Rows are points. Each copy is the shape, with its points in the same order, turned, moved and blurred by noise. Say if it was mirrored as well.

Shape, 7 rows:
[[  3  35]
 [  1  46]
 [ 18  47]
 [-18 -61]
 [  7  16]
 [ 18 -21]
 [ 16 -70]]
Copy 1 (7 x 2):
[[-49   3]
 [-58  -7]
 [-72  15]
 [ 50 -16]
 [-31   8]
 [  8  16]
 [ 55  13]]
Copy 1 is: only turned
Copy 2 (7 x 2):
[[-14  40]
 [-16  47]
 [ -8  59]
 [ 26 -51]
 [  2  21]
 [ 32   2]
 [ 57 -37]]
Copy 2 is: only turned

Shape (9 x 4):
[[ -4  72   0 -20]
 [ -7  47  51  54]
 [-28  19  34 -28]
 [ -4  21 -23  -9]
 [ -5  40  -2 -29]
 [ -3 -16 -14 -10]
 [-38 -10  -1  47]
 [ 23   1  25 -19]
 [-76 -38 -17   4]]
Copy 1 (9 x 4):
[[-12  43  62 -23]
 [-74  11  24  23]
 [-26  -5  27 -51]
 [ 23  13  23 -13]
 [  8  15  43 -32]
 [ 26 -22   5 -14]
 [-21   2 -39  12]
 [ -5 -33  43 -16]
 [ 11  -5 -65 -37]]
Copy 1 is: only turned
Copy 2 (9 x 4):
[[ 12   7  24 -75]
 [ -8  73 -27 -31]
 [ 14  28  46 -13]
 [  2 -20   4 -27]
 [ 16  -5  28 -44]
 [  6 -25   7  11]
 [-42  18 -18  21]
 [ 45   5   8  -1]
 [-53 -12  34  40]]
Copy 2 is: only turned
Copy 3:
[[-82 -19  15   7]
 [-20 -82  25 -20]
 [-58 -29 -26 -37]
 [-35   3 -12   9]
 [-65  -3  -5  -6]
 [-15  17 -26  -9]
 [ 10 -44 -35  10]
 [-23   6   7 -50]
 [ -8 -26 -95   0]]
Copy 3 is: only turned
Copy 4, 9 rows:
[[ 31  17  64 -18]
 [  8  77   4 -34]
 [-21  -7  26 -33]
 [  1  -2  35  26]
 [ 11 -13  46  -8]
 [-21 -16   1  23]
 [-45  44   5  21]
 [ 13 -20  -9 -11]
 [-90  -3  18  28]]
Copy 4 is: mirrored

Shape, 13 rows:
[[ 44 -68 -28 -49  28   2  42 -68]
 [-33   9  15 -20 -65  -8 -32  37]
 [ 32 -46  -2  -4  12  -5  31 -51]
 [-12   4 -13  24  32   6  -1 -77]
 [-53  54 -13  12 -80 -36   7  -7]
 [  9  27  37  17 -49   9  13   0]
 [ -1 -34  -6 -20  17 -13  28   3]
 [ 16 -12  10  -4  38 -56  16 -53]
 [ 26  40 -23   8 -38 -30 -11  -3]
 [-29  10   0  33 -66 -37  28  10]
 [-20  29  25 -12 -46 -11  16  29]
 [-24  50 -16  66 -52   0 -18  51]
 [  4 -73  21   4 -27 -33 -29 -40]]
Copy 1 (13 x 8):
[[ 77 -64  10 -13  -8 -72 -12 -37]
 [-20  -7  18  23 -32  65 -31  41]
 [ 39 -39   0   0 -22 -59   8 -13]
 [ 28  10 -57   5 -19 -27  19 -43]
 [-40 -10 -64 -11 -20  51 -26  57]
 [ -2 -18 -14  29 -21  24  39  53]
 [  0 -35  26   0   7 -26  -9 -14]
 [  6 -26  -6 -44 -29 -35  31 -38]
 [ 13  14 -13 -37 -10  17   9  53]
 [-49 -20 -34  -1 -20   2 -11  65]
 [-26 -31   2  11   0  44   7  44]
 [-50  59 -19  23   6  30   0  74]
 [  9 -22  16   8 -91 -30 -19  -4]]
Copy 1 is: only turned
Copy 2 (13 x 8):
[[ 27 -66  -1 -76 -36 -49   8  68]
 [-45 -11   6  -2  36  69  36 -15]
 [ 27 -44   1 -23 -25 -20 -10  65]
 [ 30 -29   2  13 -43 -29 -30 -12]
 [-52 -54 -10  65  14  28  44 -35]
 [ 16 -12  -5  41  14  46  36  22]
 [ -7 -34  38 -28  12 -12   3  41]
 [ 18 -43 -14  -3  20 -49 -34  30]
 [-24   4 -36  25  11  -6  42   5]
 [-50 -40  10  56  13  31  24  21]
 [-11 -25  17  24  42  40  45   9]
 [-49  37  23  74   1  39  38 -14]
 [-24 -40 -29 -30  -9  36 -48  48]]
Copy 2 is: mirrored
Copy 3, 13 rows:
[[  5  46   9  -4  -3  51  95  67]
 [ -5   7  45  -5 -12 -76 -23 -13]
 [ -8  35  -2  33   1  24  62  49]
 [-40   5 -37  16  -9  42  39   6]
 [-43  58  -2   9  -7 -50 -53 -27]
 [ 21  28  10  47  12 -29 -28  -9]
 [-10  20  -6  -6  15 -16  41  63]
 [-34  12  10  21   7  45  15  62]
 [  4  42   3  12 -31  11 -49   9]
 [-17  58 -12  37   1 -63 -33  18]
 [  6  27  24   4  38 -53 -35   1]
 [  4  11 -48   8 -29 -82 -75 -15]
 [-25  12  30  60 -30 -29  58  48]]
Copy 3 is: mirrored
Copy 4 (13 x 8):
[[-32 -41 -30 -76 -49 -25 -64 -14]
 [  2  26  64  56  30 -24 -18   4]
 [-21 -18  -2 -56 -36   9 -32 -32]
 [ 42  40 -24 -48 -46   2 -14 -10]
 [ 59  22  82  35 -18 -56   6 -10]
 [ 14   7  68  -9   7  18   8   9]
 [-18 -13 -13 -21  11 -33 -15 -15]
 [ 32  -4 -18 -61  -2 -13 -37 -57]
 [ 60 -25  44  23 -10  -3 -14  -5]
 [ 19   5  68  27  -7 -38  26 -38]
 [ 16  16  59  10  29 -34  10   7]
 [ 47   4  53  72   2   7  55   1]
 [-30  28  21  -3 -10  12 -58 -62]]
Copy 4 is: only turned

Shape:
[[ -5   4  23   8   0 -27   7 -10  12   3  10]
 [  0   7  27  28 -31  28 -17   5   5   8  13]
 [ -6   4  -6  34  19  29 -19 -36 -55   5 -27]
 [-13   4  11 -49  17 -78 -17  -5 -74 -13   7]
 [  9   0 -10  36  23  34   1 -21  -4 -24  53]
 [-13   2  19  32  11  36  28  82   7  24  31]
 [ 66  19   9 -79 -42  21 -14   3 -26  -4 -26]
 [ 20  72  22  12  15  35  -9 -15   5 -11  32]
 [ 45  18 -25  26  18  11  38 -35 -10  34  25]
 [-16  29  -2  24   8 -19 -19   1  16   3  -6]
 [ -7   7   4  13 -24  -9 -13  24  18 -18 -26]
 [ -5  35  -5  33 -19  24  19 -11 -12 -11  20]
 [-20  15 -13  -9  14  32  27 -32  14   9  43]
 [ -8   9  21  15  13  21  31 -18   5 -11 -26]]
Copy 1, 14 rows:
[[ -2   4  16   8  14 -19 -26 -17  17  22  16]
 [-25   9  14 -27 -13  24 -15  20   6  30  22]
 [-24  24  10 -33  28  14  43 -29 -27  62  21]
 [ 77  28  29  39  46 -36  19 -23 -28  -1  44]
 [-15 -29 -41 -32   9   5 -26 -14 -21  47  35]
 [ -5  23 -48 -63  13   1 -26  36  52 -17  23]
 [ 11  -9  64 -34 -52 -23  31  -3 -47 -45  14]
 [-12  -9   7 -43 -14  42 -34 -49 -10   7  52]
 [  0 -53   1 -55  15  -5   7 -47  17  40   3]
 [  7  35   4  -6   0   6 -33 -35  12  34  -3]
 [ -1  46  16 -23 -19 -25 -27   7  -3  23  -2]
 [ -4   0   4 -43 -16   0 -14 -12  16  48  46]
 [-13 -30 -30  -2 -19  -2   3 -33  21  26  38]
 [-47  21   7 -29   8 -26   2 -35  16  25  28]]
Copy 1 is: mirrored
Copy 2, 14 rows:
[[-22  17  19  -3  23  -1  11 -12   6   5  -5]
 [-18 -19  17  36  28  12  19  -4 -19  45   2]
 [ 53  -6  15   7  18  -4   5 -30 -60  29 -36]
 [-25  95 -16 -12 -34 -29  -8 -20 -39  -6 -40]
 [-12 -52 -12 -16  25  10 -17 -11 -44   6   8]
 [-12  -4 -64  30  78   1  42  13  -2  29  29]
 [-10  14  -5   3 -82 -13  45  -3   2  93 -14]
 [-42 -53   6 -20  26 -34  34 -17 -36  43 -23]
 [ 16 -41 -21 -27  18 -10 -12 -63  15  31 -14]
 [ -3   0  21   7  34 -35  10   9  -5   6 -17]
 [  3   7  23  31   2 -18  29  24   0  11  14]
 [-10 -44  -5  22  14  -5  26 -28 -21   4 -15]
 [-17 -44 -20 -22  23  23   9  -4   0   8 -44]
 [ 21  -8  14 -15  20  12  52 -13  -9   7 -10]]
Copy 2 is: mirrored

Shape (18 x 12):
[[ -7 -45 -20  70  -9  26  -1 -14  43 -34 -24 -26]
 [ 44  12 -27 -13  43  12  -8  26 -27 -30  -7  30]
 [ -6 -16 -21  -8 -35 -36 -28  22  12 -14 -23  -9]
 [-29 -10  17 -41 -21 -10  39  22  14  10   2   1]
 [-14  25 -19  14 -54  -2   3   1  -1   2 -27 -17]
 [ -8 -41 -22  20 -32  -9 -33   6 -38  -8   4  23]
 [  2 -11  -7  -7  47   0  38   7  -4  14  -8   1]
 [  7  25 -25 -25 -25  -5 -30  15  21 -27  26  -5]
 [  7  -7  45  12  -1  10   5  30  17  -1  10  -7]
 [-22   9  15  22  33   4 -21  21 -15 -15 -15   4]
 [-32 -14  21  -8   2  19  36   3  34   1 -27  22]
 [-17 -30   8 -47  22   6 -28   6   8  13 -58  27]
 [ 21 -16  -3   4 -11   6  29  -6  -9 -48  64 -14]
 [-20 -24 -12  16 -26  20  -3  18 -26 -15   1 -22]
 [ 23 -32 -32 -16 -22 -10 -26  29  -4 -20  16 -16]
 [ 27  -4 -43 -17 -26  -2 -10  28   8   6  -5   5]
 [ -1 -15  22 -23   3 -17 -11 -12   9  14   9 -36]
 [-12 -29 -40 -11  34 -24 -15   4 -43  32  52  -9]]
Copy 1, 18 rows:
[[ 10  12  -8  -8  60  26 -32 -22 -28   8 -73 -31]
 [-39  13 -64  31  39 -31 -19  16  22   2  33  -1]
 [-14  21  29  12   6  10 -48  -9 -36 -17  20   0]
 [-21 -30  15  13 -53  -1  -8  -4  -4 -27   3 -12]
 [ -1   9   6 -22   3  13  -1  20 -60   3  15 -16]
 [ 15  -3  10  34  32  35 -29   0 -12  31  19  34]
 [-21  11 -22  31   0  -6  20   6  32 -18 -17 -21]
 [-23  -6 -10  -2  13 -28 -26 -32 -50 -14  29  26]
 [-29 -30  -2 -13  19  13   0 -14  22 -36   6  -9]
 [-36   1 -20  32  42  42   7  -5  -4 -27  14  -3]
 [ -8 -17 -28  10 -29  23  -7  -7   0 -32 -24 -32]
 [-10  40 -31  22 -30  42 -40  -8  18 -49  23  -3]
 [-40 -47  -2  18  25 -42  -6  -3  -6  24 -34  36]
 [-31  -6  10   2  13  32  -5 -12 -15  27  -8   7]
 [-26   8  21   4  23 -19 -42 -23  -2  17  14  23]
 [  3  18  -5  -4   1 -30 -30  -9  -7  15  29 -10]
 [-25  13  20  -3  -2   2   1   0  13 -39 -12  33]
 [-14  26  23  62   9 -17  31 -10  17  18  12  47]]
Copy 1 is: only turned
Copy 2, 18 rows:
[[  9  10 -23 -10  -4 -50  -2  76   4  49   1 -23]
 [  6  95  18  19  18  -5 -13 -21   2  -4   0   4]
 [ 54   9   4 -17 -22 -13   2   3  24  -8 -44 -18]
 [ -6 -11 -19   0  -9  38 -15  10  18 -44 -31 -21]
 [ 18 -10 -10 -14  19 -14  33  -5  43   7 -30 -22]
 [ 60   5 -12  19 -12 -36 -17  -6  24  -7  14  15]
 [-11  35   0  36  10  43 -23  14  10  13  -5 -10]
 [ 18  32  30 -24   6 -15  28   8   2 -44 -23  -1]
 [-19  14 -17 -20 -26  18   2  12  -8  -2   0  13]
 [ 11  19   0 -12   9   9 -16 -19 -24  27  11  -8]
 [-34  -7 -21  -3  12  11 -43  23  10  -3 -27 -15]
 [ 13  25  18 -27   6  21 -82  -8  33   3 -23  -8]
 [-10  32   0  30 -19 -21  36  30  -3 -46  32 -15]
 [ 36  11 -32  -4   5  -9  11  15  21  -6  23  -9]
 [ 57  48   6   1 -24  -7  10  24  23 -33  -5   0]
 [ 34  44   4   2   2  -4   9  13  38 -20 -42  13]
 [  3   3  32 -12 -27  38  -2  20  24  -9   7 -12]
 [ 62  15  33  56   3  41  -3  15   1 -22  32  15]]
Copy 2 is: only turned

Shape (15 x 12):
[[-15 -48  -6 -10 -16  21 -38 -19  18 -64  51 -27]
 [-49 -36   7  -3 -18  39 -53 -31  13  23  35 -19]
 [ -7 -43 -34  -2  26  60 -32  -6  23 -17  34 -13]
 [  7  49  21 -38  -4 -34   8  14 -33  40  -7 -13]
 [-16 -28  -7  22  40  41 -53 -24 -26 -24  27 -43]
 [-30  32 -61  58   9 -11   8 -23 -19 -13  24  -4]
 [  9  10 -14 -42 -41  13  16 -18 -32  36 -53 -40]
 [-18 -13   9  -7 -21 -32  36  28 -64  37 -36  15]
 [ 37 -28   2 -16 -20 -24 -19  -5  18  57 -34 -28]
 [-46 -24 -20   1  39   9 -43 -32  25 -35 -15 -20]
 [-39 -34   9  13  25  46   5  -5  39 -17  34 -49]
 [-12  33   6 -13   2 -36  66 -49 -55  28  -7  40]
 [-14  55  27  39 -26 -16  37 -14 -40   0 -33  24]
 [ 11  23  -7  55  25  13  10 -41 -29 -17  -2  26]
 [-34 -18 -10 -23   2  56 -41  13  26 -17  21  10]]
Copy 1:
[[ -1  21  14  26 -18  50  11  40  25 -48 -58 -43]
 [-41   9  41  19  11  56  20 -10  39  13 -47 -28]
 [ 12   6  28  17  17  71  35  38  11 -16 -13  -8]
 [  3 -20   3  14  10 -32 -76 -16 -13  52 -12 -21]
 [ 15  41  31  31  30  78   3  12 -18  -6 -50 -19]
 [ -7  65 -21   1   5  28 -35  14   5  12 -26  60]
 [ 10 -21  -6 -63  15   5 -44 -44   1  26  -8 -45]
 [-41  10  15 -12  -4 -17 -78 -37 -32   7  39 -19]
 [ 17 -16   3   9  41  14 -45 -40  51   7  25 -50]
 [  9   6  24  24  40  40  10 -15   5 -51 -55  19]
 [-31   9  -6  23  51  38  37  40   0 -15 -35 -27]
 [-24   0 -47   9 -40 -17 -49 -54 -45  38   9  24]
 [ -9  62 -17  -6  -8 -58 -36 -41 -28  29  -4   8]
 [ 25  68 -20  25  -7  14  -1 -21 -28  14  -1  27]
 [ -3 -10  58  10   4  23  34  32  16  -9 -25  -6]]
Copy 1 is: mirrored
Copy 2, 15 rows:
[[-26 -24  35 -83  17 -14 -33  34  -5  -1  24  -9]
 [-45  16  54 -54  17  38 -48 -13 -42  -6  29  22]
 [ 18 -26  43 -72   0  23 -45 -18 -10   4  18   1]
 [-28  66  45  23  11  46  54 -21   5  10 -32 -21]
 [  4  10  38 -64 -10   2 -17 -26 -10 -32  63 -20]
 [-17  14 -36 -19   1  10  12 -35  37 -31  21  46]
 [ -1  80  43 -14  15  11   1 -30 -28 -27 -74 -11]
 [-26  46  10  77  -4  20 -13 -14 -14  -6 -43 -26]
 [  6  48  39  -1  36   1  16 -36 -72  38 -28   3]
 [-38 -35  47 -52   4 -23  -7 -53 -15 -28  18  -1]
 [ -1 -40  38 -52  57  35 -29 -21 -17 -33  24 -14]
 [-35  30  -7  46 -32  55  50   4 -14 -46 -52   5]
 [-14  47  23  61  11  10  40   8  20 -52 -16  32]
 [ 24   3  11   9 -25   9  29  -2   6 -46  20  37]
 [-15 -21  76 -46   3  27 -43 -14  15  13   5   8]]
Copy 2 is: mirrored
Copy 3:
[[ 25  30 -64  -8 -14 -24   0  34  33  -7  41 -63]
 [ 17   7 -50  -4 -44  -1  14  16  48 -21  52  20]
 [ 31   5 -61 -24 -13  14 -16 -28  26  -2  51 -38]
 [ 17   1  49 -20   8 -26 -26   8  22 -38 -54  31]
 [ -7  -4 -46  -5  13   5   8 -21  69 -27  39 -41]
 [-67  41  -2 -26   9  44 -18  -1  -1 -24   6 -23]
 [ -2 -11  22  22 -59 -35 -31 -25  26  -3 -55   8]
 [-19 -41  44   3 -27 -29 -49  12 -19 -71 -24   8]
 [ 37  -7  18  53 -13 -15 -60   1  24   5  -1  31]
 [ 23  40 -10  14 -25  31  -5 -14  54 -43  44 -52]
 [ 34 -19 -26 -17 -21  37  26  17  32   8  39 -47]
 [-41  11  95 -39 -21 -38 -17  -8 -19 -37  -1   9]
 [-42  13  56  13   3 -16  23  -2 -38 -53 -30   3]
 [-43  24  22  -3  30  -3  11 -40 -14 -25  28 -24]
 [ 53  19 -57 -23 -30   4   5 -14  11 -40  27 -16]]
Copy 3 is: mirrored
